Rows are points. Two turns around zero, p and q, are shown by what they do to some points. Where does a point land after both, in the order given? Backwards means that the second turn is done in reverse. Each puzzle has new turns, and all numbers are rounded.
(in the rows, 128 means zero)

Turn p:
[136 140 136] => [133 129 144]
[132 156  86] => [174 143 114]
[105  97 169] => [ 72 126 132]
[140 118 121] => [133 112 122]
Turn q:
[165 136 130] => [148 114  99]
[145 156 115] => [145 146 103]
[123 101 120] => [103 115 131]
[ 79 120 147] => [117 138 179]
Where do these land?
p, then q: [ 93 105 129] => [109 165 134]
q, then p: [119 146 135] => [136 126 148]
p, then q: [170 133 144] => [132  85 143]
p, then q: [115  94 135] => [ 98 144 142]
q, then p: [143 161  97] => [173 142 122]

Turn p:
[130  84  98 140] => [158  86 138 143]
[115 147 104 132] => [141 134  98 133]
[156 133 147 101] => [121 142 149  93]
[142 156 164 137] => [107 169 143 129]
[105 159  96 100] => [135 131  76 105]
[142 109 146 126] => [121 121 156 124]
[106 108 142 160] => [113 114 136 168]
Turn q:
[137 166 117  93] => [137 161 141  89]
[137 140 138 138] => [141 129 143 135]
[ 98 106 135 151] => [107 121 114 164]
[151 148  99 114] => [155 141 119  97]
[116  80 151 143] => [ 99  88 123 155]
Where do these land?
p, then q: [158 133  98 101] => [135 116 140  81]
q, then p backwards: [131  89 121 149] => [ 92 109 109 131]
p, then q: [144 146 143 133] => [132 149 147 129]
q, then p: [ 86 163 144 133] => [109 171 106 152]
p, then q: [133 151 120 117] => [137 144 126 108]
p, then q: [127 130 172 119] => [ 96 153 139 144]
p, then q: [117  84  97 144] => [136  74 114 140]

Turn p:
[166 125 160 124 102  94] => [168 105 166 146 134 109]
[155 104 141 147 102 125] => [145  94 144 150 112 137]
[ 82 126 116 103 142 152] => [ 87 145 119  89 135 138]
[ 84 125  96 129 161 124] => [ 99 139  83  99 128 114]
[103 153 107 132 123 138] => [102 157 121 128 113 120]
[172 131 173 148 124 123] => [159 108 149 173 152 136]
[134 131 102 112 142 139] => [137 149 114 109 121 141]
Turn q:
[144 136 125  95 146 139] => [121 115 139  97 151 130]
[ 87 123 144 135 124 132] => [112 119 145 158 108 117]
[155  98 116 108 122 145] => [155  99 121  99 126 137]
[ 94 113 135 141 142 133] => [116 108 131 162 123 117]
[171 115 123 154 141 147] => [169 124 114 132 157 150]
[185 122 143 115 128 119] => [169 141 127  92 150 118]
[ 87 186 127 116  90 113] => [ 74 173 152 124  91 136]
[101 132 112 160 130  95] => [107 146  95 160 116 118]
Where do these land?
p, then q: [ 93  92 126 100 159 157] => [ 92  72 143 107 129 132]
p, then q: [153 128 110 150 133 112] => [148 143 101 121 123 145]
p, then q: [ 90  92 125 124 119 142] => [112  89 139 126  97 115]
q, then p: [133 173 118 136 115 134] => [101 163 137 137 141 140]
p, then q: [108 102 128  91 137 109] => [117 104 132  92 131  98]
q, then p: [140 146 149 158 132 111] => [137 153 114 159 138 115]
q, then p: [179 164 140 137 101 131] => [148 181 149 143 153 148]

Turn p:
[106 154  95 161 144 163 168 126] => [ 97 182 176 133 141 130 136 130]
[128  91 144 116 137 157  89 129] => [139 106 114 115 127 183 114 123]
[ 94 140 130  87  95  93 124 107] => [112 111  98 130  88 100 155  93]
[123 121 135 151 127 119 121  93] => [121 101 148 148 138 128 128 109]
[139 135 118 146 144 133 161 126] => [118 148 146 130 158 115 130 139]
[132 124 151 122 136  93 119 171] => [130 110 103 117 112 108 101 164]
[162  89 130 129 147 139 132 125] => [140 119 114 130 172 152 123 141]
[145 112 159 165 104 104 144 148] => [135  91 143 139 133 110 138 178]
[111 161 138  94 147 165 122 125] => [125 153 133  78 115 138 122  97]
[141 154  79 110  98 114  99 130] => [165 159 107 162  96 114 132 106]
Turn q:
[108 140 104 129 138  92 148 129] => [104 132 135 107 147  93 140 116]
[137 113 135 102 145 124 137 118] => [149 112 139 118 130 126 116 107]
[101  91 117 121 124 129 160 158] => [117  80 131 120 145 104 115 154]
[ 93 131 148 118 128 101 130 129] => [101 133 139 131 142 112  96 116]
[118 130 125  79  98 135  87  96] => [141 148  82 112 103 132  82 107]
[151 166 131 144 133 145 121 150] => [132 157 139 123 134 159 152 150]
[153 118 139  99  90 113  87 106] => [149 152 115 126  73 123  95 118]
[143 133 134 168 120 167 160 128] => [112 102 131 143 121 166 168 144]
[149 130 120 192 176 146 122 138] => [148 134 141 172 157 136 190 140]
Where do these land?
q, then p backwards: [138 159 161 104  82 152 109 107] => [ 90 120 109 110 146 158  84 158]
q, then p backwards: [145 142 153 106 138 139 143 144] => [132 127 145 145 139 165 115 129]
p, then q: [120 134 128 116 105 131 160 158] => [104 124 144  91 134 124 124 148]
q, then p: [109  81 128 151 167 106 118 111] => [117  93 142 169 163 107 104 134]
q, then p backwards: [133 147 144 151 121 145 109 133] => [121 110  98 137 122 144 129 143]
p, then q: [118 121  99  91 105 158 109 142] => [115 124  98  94 112 160 155 135]
q, then p: [162  99 138 144 140 103 156 138] => [127  80 126 116 143 116 147 157]
q, then p: [116 139 103 125 125 153 163 113] => [ 98 147 104 127 144 150 146 118]
p, then q backwards: [ 81 101 122 131 142  71  93 116] => [ 83  90 155 140  85 135 136  89]
q, then p: [159 156 105 161 155 123 120 116] => [119 148 150 110 158  88 151 131]

Turn p:
[150 103 120 122 151 143 130 101 104] => [136  95 138 115 108 151 127  98 127]
[124 112 166 185 154 102 135  90 150] => [ 94 147 172 154 137 159 157 104 171]
[148 118 164 168 118 113 139  90 128] => [110 152 152 121 114 170 152 122 163]
[161 150 125 127 140 117 120 141 139] => [134 141 131 136 132 140  86 131 132]
[120 125 116 124 122 138 146 160 122] => [149 115 122 139 122 109 130 152 124]
[138 125 100 139 126 146 106 123 115] => [129 123 103 138 103 135 122 108 116]
[118 119 119  97 109 117 111 163 142] => [120 132 123 118 124  81 108 147 112]
[ 99 145 106 100 117 119 137 135 111] => [154 126 103 112 148  97 135 127 122]
[114 135 140 114 130 145 115 141 110] => [139 130 130 125 132 123 136 130  92]
[109 149 124 103 112 140 142 135 159] => [116 119 105 122 160 116 126 160 123]
Turn q:
[140 122 146 142 104  80 121 119 135] => [133 120 158 122 131  84 127 110 107]
[120 137 122 150 140 127 131 132 115] => [111 124 112 130 138 133 133 112 121]
[133 108 146 132 135 118 123 115 122] => [126 123 146 126 146 123 132 140 111]
[131 130  77 105  98 124 137 115 119] => [166 111 108  92 118 126 114 117 151]
[138 139 142 149 103 142 119 115 116] => [136 112 115 152 128 116 110 129 105]
[125 140 135 129 148 104 151 115 154] => [109 112 161 129 122 132 141 109 144]
[105 137 141 144 119 141 115 118 139] => [105 123 126 137 112 128 104 133 113]
[142 140 133  80 133 141 115 122 109] => [170 144 137 132 123 162 125 135 123]
[129 111  68 143 143 146 120 112 148] => [114 119 108 104 156 134  94 131 175]
[136 121 142  93 139 148 161 132 148] => [137 124 146 140 109 147 154 157 156]
[ 98 131 145 142 136 124 121 115 108] => [106 121 127 121 128 142 126 124  92]
[139 120 139 128 139 142 123 225 123] => [121 201  93 153 126 109 176 139 138]
Where do these land?
q, then p: [123 138 119 125 140 126 113 134 155] => [106 144 119 131 148 132 131 130 118]
p, then q: [138 145 131 186 131 134 139 129  74] => [148  84 104 184 129 112 120 126 151]
p, then q: [185 131 154 134 113 144 141 116 122] => [146 152 104 156  99 133 112 165 133]
p, then q: [112 123 111 125 120 110 138 136 132] => [124 130 146 117 130 114 133 112 142]
p, then q: [133 139 105 118 116 136 140 133 118] => [146 137 121 119 142 119 124 127 148]
q, then p backwards: [144 147 114 127 112  99 137 136 143] => [121 107 110 132 139  98 126 124 108]
q, then p backwards: [115  83 124 145 115 139 141 144 127] => [106 125 125 108  88 134 140 136 150]
p, then q: [165 153 108 113 128 117  98 132 134] => [143 152 122 124 136 140  80 114 118]
p, then q: [105 122 132 122 168 139 124  79 115] => [121  85 145 119 148 163 133 160 125]
q, then p: [105  77 175 111 130 135 135 147 126] => [181 140 142 133 136 103 137 173 117]
p, then q: [ 99 127 151 118 151 140 129 134 140] => [108 126 131 128 145 141 160 132 107]
p, then q: [112 151 113 111 112 118 102 115 150] => [120 136 127  97 130 157 117  98 134]

Turn p:
[102 110 108 108  99 125 129 112 142 117 143] => [105 137 117 126  98 132 106 134  95 128 142]
[221 131 143 139 136 120 111 122 139 149 113] => [169 150 107 109 153 119 172 178 174 134 129]
[165  95 154 137 148 150 137 114 158 121 113] => [149 157 107 136 128  85 120 144 160 141 107]
[119 135 127 142 101 142 158 130 142 130 118] => [117 149 112 122 124 151 111 107 139 132 117]
[109 135 116 145 124 138 134 143  34  85 109] => [185  83 155 108 136 157 110  89  85 116  93]
[115 113 101 118 132 127 165 121 134 151 110] => [ 97 147 122 115 136 127 130 116 108 160 107]
[109 141 105 132 117 140 108 145 149 134 120] => [107 124 130 103 124 127 120 108 138 124 158]
[121 141 130 145 143  85 124 138 137 134 119] => [119 145 153 137 164 131 139 127 126 113 142]
[145 167 122 146 150 118 116 107  98 125 119] => [159 104 116 134 170 138 150 121 121 124 139]
[103 157 136  63 147 101 124 134 118 111 153] => [122 112 157 172  94 131 170 117  93 129 153]
[106 106 193 128 133 141 107 124 133 149 123] => [128 116 156 165 123 118  91 149 166 152 128]
[120 105 102 134 107 149 122 146 153 131 197] => [ 79 112 105 110  86 120 118 147 132  83 121]
Turn q:
[129 115  79 155 168 129  51 131 130 111 222] => [113 103 101  84 179 118  79 147 176 220 115]
[133 120 135 122 118 132 104  91  78 102 126] => [165 108  92  99 105 114 133 114 144 127 147]
[126 128 107 152 118  99 143 142 139 159 104] => [ 78 146 133 139 114 126 119 122 105 121 138]
[122 127 145 134 114  72 140  80 142 116 124] => [117 125 142  77 107 121 116  94 115  94 107]
[130 113 135  46 212 148 101 137 136 132 109] => [182 166  74 161 159 119 123 163 127 124  58]
[124 169 131 148 108 113 151 152 127 134 117] => [111 141 158 138 140 120 138 107 104 120 161]
[ 97 122 119  95 108 141 153 107 122 111 116] => [130 110 121 125 127 115 161 140 145  81 124]
[134 105 127 136 120 145 128 147 128 111 128] => [133 113 129 142 126 145 113 144 141 126 143]
[123 120 147 151 111 126 114 143 133 115 129] => [131 123 137 114 130 156 115 132 122 129 152]
[146 124 141 119 111 150 122 125 146 139 110] => [143 135 143 135 102 137 138 154 118 129 126]
[134 113 119 157 120 141 164 144 113 135 160] => [104  92 140 157 129 143 130 107 146 144 140]
[143 142 139  85 130 121 146 150 133 160 113] => [136 136 132 163 131 114 144 135  82 120 107]
[105 119 149 135 128 141 133 124 133 154 125] => [119 135 124 128 124 160 155 127 124 128 120]
[146 176 118 157 125 133 141 119 131 112 109] => [131 159 164 129 120 102 129 107 143 129 157]
Where do these land?
q, then p backwards: [157 139  93  92 168 135 119 112 125  94 121] => [155  90 160 153 158 155 124 116 148 105 115]
p, then q: [102 110 126 174 157  83 141 116 114 117  94] => [168 175  93 121 142 130 112  85 132 145 122]
q, then p: [141 142 110 135 182 112 147 174 131 118  98] => [142  99 117 139 184 121 126 114 137  92 165]
q, then p: [127 121 159 106 138 152 118 143 131 141  98] => [151 121 112 101 132 143 145 105 147 115 107]
q, then p: [150 115 104 125  99 177 100 108 152 137 161] => [ 90 160 167 108 106 139 130 144 169 143 113]
p, then q: [147 109 143 137 112  57 126 134 115 131 104] => [179 150 143 163 161 137 135 106 112 148 143]
q, then p backwards: [123 118 167 140  99 127 124 114 117  92 149] => [130 153 116 136 107 143  94 151  91 121 117]
p, then q: [ 88 103 132 122 111 118 111 131 129 125 153] => [139 111 110 100 143 155 129 137 119 131 159]
p, then q: [133 168 114 135 167 125 138 127 154 153 132] => [ 93 137 134 130 144 129 133 101 160 110  95]
q, then p: [140  94 135 107 108 170 148 105 136 143 153] => [125 172 135 100 116 129  97 130 152 143  94]
q, then p backwards: [ 96 173 135 136  73 140 149 144 138 153 121] => [124 152 101  94 147  68 108 154 133 142 137]
p, then q: [131 144 119 127 122 140 115 128  94 131 151] => [132 102 115 147 111 141 119 145 145 118 126]

Turn p:
[105 136 118 140  98 115  94 141 105 135 116 126] => [113  91 133 107 112 136 155 110 110 138 118 131]
[ 71 116 109 108 116 129 137 121 110  89 105 106] => [127 109  88 127 145 110 152  79 124 149 162 123]
[ 95 145 111 156 112  93 135 116 121 141 104 141] => [128 116 120 126 129 170 165 109 107 128 121  99]
[178 135 144 140  83 104 161 115 149 150 113 119] => [118 181 173 137 115 143 145 148  88 120 143 117]
[114  80 108 125 150 165 164 136 132 143 158 129] => [124 145  95 148 178 111 131 158 152 151 113 150]
[184 151 149 116 129 143 142 182 136 129 155 147] => [ 98 158 160 140  99 128  70 147 140 148 107 140]
[158 148 145  92 124 122 114 123 122 158 120 138] => [150 124 171 146 114 131 108 123 106 121 118 146]
[128 130 133 138 148 168 142  59 168 105 136 138] => [153 150  94 136 143 148 121 150 153  75 175 146]
[121 130 101 137 136 134 136 138  85 144 152  91] => [138 109  99 132 116 107 140 158 111 170 115 125]
[110 112 100 142 144 133 111 129 104 108  87 120] => [117  79 118 136 139 114 151 121 142 129 147 102]
[123 124 137 161 101 112 104 121 160 138 167 167] => [115 144 133  75 136 173 131 139 130 104 103 146]
[116 124 177 113 156 130 108 175 111 109 101 120] => [107 112 132 140 107  78 108  84 147 114 100 115]
[161 114 122 117 165 126 142 101 105 111 131 126] => [149 120 124 143 149 107  94 155 120 120 147 104]
[127 147 136 107 129 118 103 134 184 130 146 126] => [155 153 152  99 111 140 122 110 162 124 124 148]
Turn q:
[118 117 105 101  96 126 109 174 124 112 100 130] => [138 151 106 159 139 159  92 108 110 133 109 150]
[152 126  88 141 104 144 156 103  92 108 104 173] => [128 167 139  95 115 155 158 120 142 173  94 159]
[ 88 123 102 120 132  91 124 122 132 118 133 111] => [127 101 140 147 121 114  93 107 127 159 136 133]
[119 148 115 136 136 151 140 144 117 137 155 129] => [116 129 115 139 110 126 153 104 136 125 121 104]
[111 141 148 152 123 112 130 175 103 111 142 160] => [140 114  75 143 119 147 154 129 100 155 135 121]
[130 127 120 121 177 140 107 101 106 114 154 141] => [ 85 115 150 122 149 127 144 137 129 152 117  92]
[136 123 116 134 117 129 105 114 177  95 132 108] => [138 126 161 114 139 107 109 109  84 110 120 134]
[131 119 142 141 149  97 129 128  94 141 163  98] => [ 95  74 116 126 104 131 126 145 138 125 139 123]
[120 118 129 127 143 105 124 119  96 142 163 132] => [109  89 134 139 113 144 135 143 141 146 132 114]
[179 173 157 135 138 104 144  91 117 128 127 128] => [ 97 142 141  91 111 124 159 159 122 124 179 145]
[105 125 128 130  94 155 125  88 142 137  97  95] => [149 159 150 123 104  88  93 142 140 116 104 133]
[135 101 125 134 111 184 128 124 165 133 112 114] => [156 151 139 115 143 109 123 119 134  85  85 125]
[120  98 174  76 129 148 154 174 147 163 126 137] => [155 127 102 187 170 135 143 146 163  82 132 138]
[150 140 167 118 121 115  94 139 160 176 154 133] => [148 119 141 141 127 154 130 153 117  77 172  97]
[125 142 103 153 152 118 150 126 146 107  57 130] => [138 159 107  80 154 101 107  98 138 160 145 150]
Where do these land?
p, then q: [150 130 105 109 100 110 118 156 115 148 153 134] => [138 142 109 147 133 150 123 168 158 117 138 110]
q, then p backwards: [114 125  96 128 118 122 140 126  74 137 136 163] => [108 166  92 138 125 131 140 171 142 147 133 130]
p, then q: [113 104 172 158 121 156 172  99 155 107 147 125] => [101 147 129 137 118 113 140  67  98 174 145 119]
p, then q: [111 137 107  92 138 106 123 106 115 167 163 142] => [108 155 124  92 155 169 137 147 154 113 120 123]
q, then p: [159 142 140 122 161 114 112 179 141 180 135 115] => [138 129  79  91 135 107 114 149 167 145 165 145]
p, then q backwards: [155 160 124 133 122 128 101 128 113 146 152 128] => [133 112 133 147  92 106 111 105 112 128 135 120]
q, then p backwards: [144 129 146 154 157 130  99 155 125 128  96 109] => [121 111 136 152 134 119 135 106 111  86 161 144]
p, then q: [109 115 119 113  95 115  94 105 103 138 116 153] => [111 116 133 131 155 131 149 163 156 150  96 135]
q, then p: [135 115 109  81 108 108 129 109  64 142 151 117] => [ 76 134 114 128 126 148 170 108 153 102 104 166]
q, then p: [116  89 118 147 141 166 136 112 175  88 113 125] => [163 116 164 154 141 112 108 109 116 101 132  75]
p, then q: [ 76 112 141 135 106 129 154 118 150 102 127 124] => [106 139 166 130 117 102 146  94 146 159 137 124]
q, then p: [146 148 165 127 158 157 126 157 160  89  98 133] => [165 102 100 140 124 135  91 129 131 163 128  78]
q, then p: [141 130 144 160 146 106 140 123 155  80 117 123] => [154 112 133 134 167 123  93 121 100 147 106 116]
q, then p: [143 136 139 144 134 141 151 122 175 135  77 121] => [166 135 149 114 122 144  71 119 133 137 142 111]
p, then q: [107 148  96 117 115 133 123 126 101 135 139 107] => [137 122 137 124 115 165 136 127 166 121 113 133]
